Each point is reached from the start by the listed moves, each made 0, 1 or 2 times, or once backwards (-1), plus a little noise. Say if it took an odd or an even number of moves. Then give how often each move was made.

Moves:
(1): [ 12 -16 -16  41 -12]
(2): [22  7  6 15 50]
(3): [  5 -33  37   4 -10]
Start: [ 16  -9   0 -16 -16]
Points:
[ 47  24  25 -27  95] => odd (-1, 2, 0)
[ 48 -65  78   8  14] => odd (0, 1, 2)
[  5 -35 -22  11 -80] => even (1, -1, 0)
[ 72 -62  83  21  63] => even (0, 2, 2)
[ 55 -14 -12  40  20] => even (1, 1, 0)

Moves:
(1): [11  9 -8  1  6 10  5 -3  7]
(2): [ -1  13 -11 -12 -14  15  17  -4  -4]
(3): [  1   1   2  20  -3  -5 -11  -8  -8]
(4): [-11  12  -3   3   2  -6  10   7   9]
(5): [ -4 -21  -6   8   2  -4  -2 -10   0]
(6): [  0  -8 -15   3   9   3 -10   0  -9]
(7): [ -5 -17  14   8   3   5  -6   2   3]
(8): [ -5   8  -7  -9  13  11  -7 -16  -3]
Start: [-9 -2  5  7  4  0  0 12  1]
Points:
[-41 -26  -9  30  40 -25  -6  -7  22] => even (0, -1, 0, 2, 2, 0, 0, 1)
[-15 -18  36  -3 -26  16   5   8  -7] => odd (-1, 1, 0, -1, 0, -1, 1, 0)
[-40  56  18   8 -25 -11  34  27   9] => odd (-1, 1, 1, 2, -1, -1, 0, 0)
[-10 -95   6  22  14 -30 -29  14  -8] => even (-1, -1, -1, -1, 2, 1, 0, -1)
[-18  48 -25  38   6  19  27 -26  19] => even (2, 1, 2, 2, 1, -1, 0, 1)

Moves:
(1): [ 10   1  -3  14   0  11 -10 -17   7  16  -2   0 -22  -1]
(2): [-18  10  12   5  -4  -7   9 -11 -14  -2  19 -21  -3   0]
(3): [  2   4  10 -11  -3  -5   2 -14  -9 -14 -13   4   1  -1]
(4): [ -1   0  -7  31  -3  12  -4  -1  22 -10 -14  -9   9   5]
(5): [ 12   2  -7   2  13  13  18  -7  11  12 -10   3   9   6]
(6): [  0  34  -9 -15  -8  18  -1  10   0 -12  -2  -2 -18  10]
(7): [  8  -7  14   2 -10  -5 -10  17 -10  12 -17   5   2   4]
(8): [  8   2   9   6  12   4  -3  12   6   2  16   2   2 -12]
(9): [ 12  15  10  -6  -1 -17  -5   8   9   9  23  13 -11   9]
(10): [ 12   9  -1  -5 -11   0 -10  -1   9   6  10  -3   4 -11]
(11): [ -4  -6   0  -8   0 -16   8  10  14 -10 -22 -11  -7 -10]
Start: [  4   7  17  -7   4  12   9  13  -6   2  -3 -11  -5   5]
Points:
[ 37   2  45  29 -27  -1 -57  42  -5  68   3   7 -68  14] => odd (2, 0, -1, 0, -1, 0, 2, 0, 1, 0, 0)
[ 54  16  68 -89 -23 -80 -31  28 -13  -1  45  48   8 -18] => odd (-1, -1, 2, -1, -1, -1, 0, 0, 2, 2, 0)
[ 27   5  56   4 -31 -43 -40  36  -7  45 -33  14 -90  35] => even (2, 0, 0, 0, -1, 0, 2, -1, 2, -1, 1)
[-33  45  31 -86 -18 -26  44  13 -50 -45 -19 -34 -20  11] => odd (-1, 1, 1, -1, 0, 1, 0, -1, 0, 0, 1)
[ -7  41  87 -56 -32 -62   0  95 -23 -41 -25 -28 -30  -7] => odd (-1, 1, 1, 0, -1, 1, 2, 1, 1, 0, 2)
[  3 -59  26  11   9   3 -12 -36 -10 -17 -91  -4 -36 -24] => even (2, -1, 2, 0, -1, -1, 0, 0, -1, -1, 1)

Moves:
(1): [ 0  1 -4  0  7 -6  1 -2 -1 -2  0  7  1 -5  4 -9 -3 12  7]
(2): [-7  6  0  3  6  3 -5 -1  3 -3 -2  5 -1  0 -4 -2  7  1  4]
(3): [ -4   0  -4   0   7   7  -1   2  -9   5 -14  -8  -4   3  -2   6   3   6
   5]
(4): [  5   8 -10   0  -5   1  16   1   9  -5  -6  22   3  13  -8   2   3  -2
 -14]
(5): [ -6  -8  -6   8  -1  -5 -12  -3   2  11  -5  -1   5   4   9   5  -1   3
 -10]
(6): [-7 -1  4  8 -1  0  2 -3  8 -7  9  1  6 10 -3  1 -3 11  9]
(7): [ 7  0 -4 -9  9  3  2 -3  9  3  5 -9  3 -4  2  8  5  4 -4]
(8): [ -1 -10   8  -1  -3  -8  -4  14   3   1  -8   1   1   5  -4   8  -8  -1
   2]
(9): [12  6  4  5  2  0  1  0 -5 -3  8 -2  3 -5  5  0 -1  9 -5]
(10): [  2  -1   1   9  -1  -2   3 -10   0   2   6   8  -4   3 -10   1   0   6
  -1]
(11): [  5  -8  -3   3 -13   1  -8 -12   5 -11  -6   2  -1  -5   5  -5   3   1
   0]
(12): [ -2  -4   5   3  -2  14   0  -6   3   5   0  -3  -5 -13  -4 -13  -2  -2
  -8]
(13): [  2 -22   8  -6   6   6  -5  -5   1  -3  -6  10  -6   5   8  -3 -10  -6
 -18]
(14): [ -7   5   8   8  10  -9   6   4  -8   1  -3  -8  -3   6  13 -10  11   5
  -1]
(15): [  5  -4 -10  -3  -9  -1   6   4  11  -3   1  -3 -20   5   7   4  -3  10
  -7]
(16): [  8   1  -2  -7  -2   8  -1  11  -8   6  -5  -6  -3   5 -11  -6  -1  -1
  -5]
(17): [  2  18   6  -6  -2  -2  -5 -12   8  -2   0   4   4   1   1   1   1   3
  -2]
(18): [-12   1  -5   3  -3  -8   3   3   0  -2   6  -5   6   0  -8   1  -3  11
  -7]
Start: [ -7   7  -1   1   8  -5   4   5   3  -8 -10   7   4   1   6   1  -1   3
  -8]
Points:
[-36  -8 -14   9  19 -11  23 -36  54 -41 -35  -1  -6  43  44  11  27  63
 -27] => odd (0, 0, 2, 1, 0, 2, 2, 0, -1, 0, 2, 0, 1, 2, 1, -1, 1, 1)
[-33   0 -37  41 -26 -50   9  59  40 -48 -17  28  -1  50  12  22 -10  74
  12] => odd (1, 2, 0, 1, 1, 2, -1, 2, 1, -1, 1, -1, -1, 0, 2, 0, -1, 1)
[-12   7   3  11  15  22 -51 -78  48 -11 -56  53  24  -5  38   0  25  -2
 -46] => even (0, 2, 1, 1, 2, 0, 1, 0, 0, 0, 2, 1, 1, 0, -1, -1, 2, -1)
[ 25  95 -20  -3 -55  -7   7  -9  23 -72  22  31  42   6 -36 -18   5  44
 -13] => odd (0, 1, -1, 1, -1, 1, -1, -1, 2, -1, 2, -1, -1, -1, 0, 2, 2, 2)
[  4   8 -73 -16  -6 -47  10 -26  54 -33 -26  15  -9   3  48  29  11  80
 -45] => odd (2, 0, 1, 1, 1, -1, 2, 0, 0, 0, 2, -1, 0, 0, 2, -1, 1, 2)
[-14  39   0  37  38  -5  -3  14 -11  15  -6   5   7 -11 -10   2   9  53
   4] => even (1, 2, 1, 0, 1, 0, 0, 1, 2, 1, -1, 1, -1, 0, 0, 0, 0, 0)
[-24  54  68  60  18 -53  -8 -12  16 -19  11  23  50   6  46 -26   4  45
  21] => odd (1, 0, -1, 0, 1, 2, -1, 2, 2, 0, 0, 1, -1, 2, -1, -1, 2, -1)
[-72 -28  49  11  38 -18  22  46  24 -30 -14   1 -20  33  20  -6 -12  21
 -47] => even (-1, 2, 0, 0, -1, 1, 0, 2, 0, -1, -1, 1, 2, 2, 1, -1, 0, 2)

Moves:
(1): [ -5  13   4   8   7  -7  -4  -1  -5   9   3   6  10   3   7   2 -10   2
   2  -1  -1   5  -4   3  13  -2]
(2): [  1  -6  12  -5  -4   0   7  -7   0  -3  -3   8   3 -14   5   3  -6  -7
   5   3   3   4   4  -6   5   8]
(3): [ 0 -3 14 10 -6 10 -7  6  0 -4  7 -4  7  0  9  0 -1  1  8 -2  1  4  4 -3
  0  9]
(4): [ -2   7  -8   2  -4  -4  -5   1  -8   5  -6  -7  -1  -1  -8  -5 -14   2
  -5   4   7  -7   4  -7  -3   0]
(5): [-19  10   0  -2 -11   1  23  -9  -2   6   3  -3   8   2   5  -3  -2  11
   2   5  -2 -17  -3  -6  -2  -6]
(6): [  6  -5  -9  -6 -13  12   1   4   5 -10  -3  14 -12  -9   4  -4   1  -7
   6   6 -15  13  -1   9   1  -4]
(7): [ -3   3  17  -3   2  -8   6   8   2   6  -6   0  -2   1 -13  -3  -2  14
   5 -10 -12   4   7  -8  -8  -3]
(8): [  9   4  -4   7  -5  -4   7   9   9   3   1   2   8   2   1  -5  -2   5
   3 -12   0 -14 -13 -18  10  13]
(9): [  3 -16   7  -8   3  -8 -20   5  11   8  13  -7   5 -16   0 -14  -5  -5
   9   1  -4   0  -7   3  -9  -3]
(10): [  1   7 -12  -8  -8  10   5 -12  -6  14   1  -4  11   0   3  -7  -5  -3
   2  -1   6   8 -11  -1   8   3]
(11): [  8  -7  13 -15   7  -1  13  12 -13  -7  -1  -1  -8  -3  -6   2  -8 -11
   9   3   6   9  -4   2   2  -5]
(12): [  5 -10   2  -2   8   2  -6   5   0  -1   4   2   5  11  -6  -9 -10  -6
   8   5  -8   0  11  -6   2   0]
(13): [  1  -3   3   5 -17   4  23   1  -2  11   4   5  -5  -4   0  -5   3  10
   4   4   2  15   5   0   4   2]
(14): [ 14   2  -5   8  -1 -10   2   7  -2   1   9   7  -7   3   2 -15  -3  18
 -13  -8  -1   3  -2   3  -9 -10]
(15): [ -1   2 -11  -8  -6   8   4  -1  -1  11  -7  -2   5  12  17  -1   1 -11
  12   3  24   9  -2  -9   4  -6]
(16): [  1   2   8  14  -6  -4   6  10  -2 -13 -11  -4  15   9  -6  -1   4   3
  23 -17  -2  12  -7  10  -7   0]
(17): [-13  10   8   5  -4  -9  -4   1  -8  -6  -2   4  12   0   9  17   3  -2
  -2  -1  -7   0  -3 -20 -13  10]
(18): [  4   2  14   5  -3  -4  13   9   3  -8  -3   2 -18 -19  -4   7   2  -6
 -16  -3  -1  -5   3  -3   0 -12]
(19): [  3   8  -2  -7 -17  11  -2  -8   9  -3   0  -8  15   6 -10  -2  11   5
   8  10  13 -12  -4  -1  17  -3]
(20): [ -1  -9  -1  -7  -6   8   3 -10   8   0   1   7  -7   5   1  10  -6  -9
  -7  11   0  -5  -2  -5   0  -1]
(21): [ 19 -14   1   1   1   5   4   0  -4   5 -13   5 -10   2  -9 -26  -1  -1
  16   0   4   1 -13   1  26 -14]
(22): [ -7   9  -4   1  -6   3  -7  -2 -11   2   4   9  -3 -13   0  -1  -4  -5
 -15  -4   2 -19  -6   2  -5  -1]
(23): [ -7 -16  -8  -4  11   0 -18   5   8   7 -14  -4  12   6  -5   0   2   6
 -14   6  -2   3   3  -1  10   1]
(24): [ -6  18   7  20  -9  21   9  -4  -4  -8 -15   5  -3  -1  -8  18  14  -2
   1  17   9   2   2  -2 -15   7]
Start: [ -6  -3  -3   1  -5   8   2  -6  -6   7 -10   6   1   3  -6 -14  11   6
   7  -2 -19   8  -3   5  -3   3]
Points:
[-14  33  52 -63 -65   5  95 -15 -64  34   5  50 -39 -48  23 -13 -39 -37
  12  23 -11  18 -36 -37  46 -69] => even (2, 0, 0, 0, 1, 1, 1, -1, 0, 1, 2, 0, 1, 0, 1, -1, 2, 2, 1, 1, 1, 1, -1, -1)
[ -5 -33  69  46 -25  34  81  45   2 -35 -53 -29  38  23 -40   9  26 -12
  63   7  -4  17  13 -31   6  20] => even (-1, 0, 1, 0, 1, -1, -1, 1, 0, 0, 1, 2, 1, -1, 0, 2, 0, 2, 0, 0, 0, -1, 1, 1)
[-65  76  -4  38   4   4  39  -9 -81  35 -80  33  59  51  22  14  36  16
  35 -14  49  -1 -51  -7  20 -13] => odd (2, 0, -1, -1, 1, -1, 0, 0, -1, -1, 1, -1, 0, 0, 2, 1, 1, -1, 0, -1, 1, 2, 1, 1)

Moves:
(1): [ 7 -5 -4  2 -3  0 -3  2 -5  2  2  0  2  0  0 -2 -3  6  9 -8  0 -1 -9 -4
  5  2  1]
(2): [  6 -10   0   7  10   4  -8   3  -5   5  -3  -9  -6   3   3  -6   5   0
   5   7  -3  -6  -2  10  -1   2  10]
(3): [  6  -8   5   2  -4   1  -2 -15   3   1  -3   7  10  -2  -7   5   2  -1
  -3   0   0   0   0   0  -1   2  -4]
(4): [ 0 -2 -6 -4  2  4 -3 -5  5 -4 -4  2 -1 -1  0 -1  8  3  3  3  0 -4 -5  4
  5 -1  1]
(5): [ -8  -3   2   3   3  -6  -6  -4   5  -7  -2   0   4   0   9  -3   1  -2
 -13  -5   1  10   6  -1   0   5  -7]
(6): [ 5 -3 -1  1 -4  0  1  2  1 -3  6  2 -7  1  2 -3  2  3  0  1 -3  0 -2  2
  3 -2  1]
(7): [ -2   2   9  -2   6   6   1   0   0 -13   0  -8  -2   2   0   9  -1  -4
   0   9  -7   5   1  -6   3   2   1]
(8): [-11   0  -1   3   0  -6   2  -1  -3   5   0   0  -3   3   0 -14   9   2
   0  -3   1   0  -5   3   7   1   3]
(9): [-5 -2 -4  6  9  2  3  7 -5  1 -1 -5 -5 -1 -7  3 -8 -1 -1  0 -3  4 -7 -4
 -3 -4 -2]
(10): [-6 -3  3 -1  5  4 -6  1 -5  1  6 -1  2  2  5  9  1  2  0  3  1 -6 -2  0
 -7 -5  4]
(11): [  2  -1  -5  -3  -5  15   0  -3 -18  -6   1  -4  -3   7   0  10  -4   3
  -3   5   3  -5   6   7  -2   0   3]
(12): [  0   8   4   8  -6   4 -12 -10   0   1  -6  11   5  -3  -4  -5   6   3
   1  -1  -1 -10   0   2  -6  -6 -15]
(13): [ -8 -13   0   1  -2  14   2   4  -6 -10   1  -8  -1  -5   1 -11  -3   4
   0   0   0  -8  -8   3 -10   3   2]
(14): [ -2  -1  -2  -2   5 -11  -1   5  -1   0  -3  -1  -1   0  -1  -3   4  -3
  -2   2  -8  -1   0   1   1  -2   0]
(15): [ 3  4  6  4 -4  0 -1 -5 -2  3 -6  3  1  5 -7 -7  1 11 -6  3  4 -4 -1  2
 -8  2  2]
(16): [ -2  -1   5   0   4   7   2   1   9   3  -4  -2  -4  10  -6   8  -1   0
  -7  -3  -6  -4   4 -11   4   0   6]
(17): [ -8  -1  -6   3   6  -4   4   9   4  18  -2  -8  -6   9   4   0   5   4
   4   6 -10   5  -2 -13  13  16  -5]
(18): [  1   3   0   0   0   4  -1  -5   4  -3   3  -2  -2 -12  -4   4 -14   0
   1   4  -6  -1  -1   4  -1  -8   3]
(19): [  7  -2  -1  -1  -3  -3   6   0   4  -1   3 -12  -8   7   3   9   2  -8
   5  -4  -4   3   2   4  -9  -2   4]
(20): [-4 -8  1 -7  4  2 -5  2 -3 -2  6 -8 -2 -4  0  2 -9 -1  2  0 11 -1  0  4
 -9  6 -5]
(21): [-6  5 -2  0  1  0 -5  4  2  5  3  4  3  0 -7 -2  6  6 -5 -2  0 11  3 -7
  1  4  1]
(22): [ -6  -3  -3  -4  -1   2  -4   0 -10   0   2   3  -2   4  -1 -12   0   1
   4   0   5  -1   2  -7  -3   0   2]
(23): [  3  -1   4  14 -12  -7   4  10  14   2  -4   0   2  -2  -7  -2  -2   7
  -4   0   2  -1   4 -17  10  -1  -1]
(24): [-1 -5  2 -3 -4  4 -1  3 -6  3 -1 -6 -6  0  6  0  2  2  4 -3  4  4 -4 -1
 -1  0  3]
Start: [  9   2   3   3  16   6   4   5   7  -5   2   4  -2 -10  -9  -1  -8   8
  -1   2   1  -3   8  -5   1  -5   5]
Points:
[  4 -72  35   9  65  51 -16   3 -13 -37  21 -87 -38  17  -5  61 -56  -7
 -24  47 -43   6  19 -10 -47  11  41] => odd (0, 2, 2, -1, 2, 1, 2, -1, 1, 2, 1, -1, 1, 1, 1, 1, 1, 2, 2, 1, 0, 1, 0, 0)
[-22 -18 -10 -15  59   1   7  37 -21  11   9 -15 -33 -20 -46 -48 -33  30
   6  54 -26  21 -24 -30 -10  28   0] => odd (-1, 0, 1, 0, -1, 2, 1, -1, 2, -1, -1, -1, 1, 2, 2, -1, 2, 1, -1, 1, 1, 2, -1, 0)
[-24 -19   9 -19  59 -18  27  20  50  23  -5 -31 -29  19 -24  54  -1  -5
 -27  24 -33  31   5 -51  47  33  -4] => odd (-1, -1, 2, 1, 0, 1, 1, 1, 1, 0, 0, -1, -1, 2, 0, 2, 2, 0, 0, 2, 0, -1, 0, 1)
[-61 -48 -18  -7  83  35 -52  22   0  -5  -9 -20  -2  18  -5  11  11   4
 -40  12  -1 -28  29 -21 -27  19 -13] => odd (-1, 1, 0, 2, 2, -1, -1, -1, 1, 2, 1, 1, 1, 2, -1, 2, 1, -1, 0, 2, 1, 1, 0, -1)
[  3 -34  47  70  -8 -13  -5  10  10  46 -27 -35 -13  53  -2  -4  51  49
   4   4 -26   5 -14 -71  24  34  10] => even (2, 1, 2, -1, 1, 0, 2, 2, 0, 2, 0, 1, 0, 0, 2, 0, 2, -1, 2, -1, 0, 0, 2, 2)
[ 38 -10  13  51  18  66 -26  -4  32   2 -46 -22 -18  43 -60  20  29  61
 -22  50 -62 -34  14 -38  20  38   8] => odd (1, 2, 1, 2, 0, 1, 2, -1, 0, -1, 2, 2, 1, 1, 2, 2, 2, 0, 1, 0, 2, -1, 1, -1)
[ -5 -72  -9   1  57  13 -27  18 -95 -40  20 -43 -46  13  27 -45  -3  15
   9   3  21   0 -37  48 -24   3  40] => even (2, 2, 0, 0, 2, 2, 1, 2, 2, 1, 1, -1, 0, 1, 1, -1, -1, -1, 0, 1, -1, 1, -1, 1)
[ 58 -18  -9  27  -4 -14  -2   9  12  27 -23 -42 -36  25 -12  10  -2  26
   2  34  -7 -41  31  21   1   0  34] => even (0, 2, 0, 1, 0, 0, -1, 0, -1, 0, 2, 0, -1, 2, 2, 0, 1, 1, 2, 1, -1, 0, 2, 0)
[-21 -62 -33 -13  41 -21   3  42  -4   5  13 -19  -7   1  -8 -19 -18  10
  12 -26   2  14 -28 -53 -15  22  -8] => even (2, -1, 1, 1, 1, 0, -1, -1, 2, 1, -1, -1, 1, 2, 0, 0, 1, -1, 1, 1, 0, 2, 0, 0)
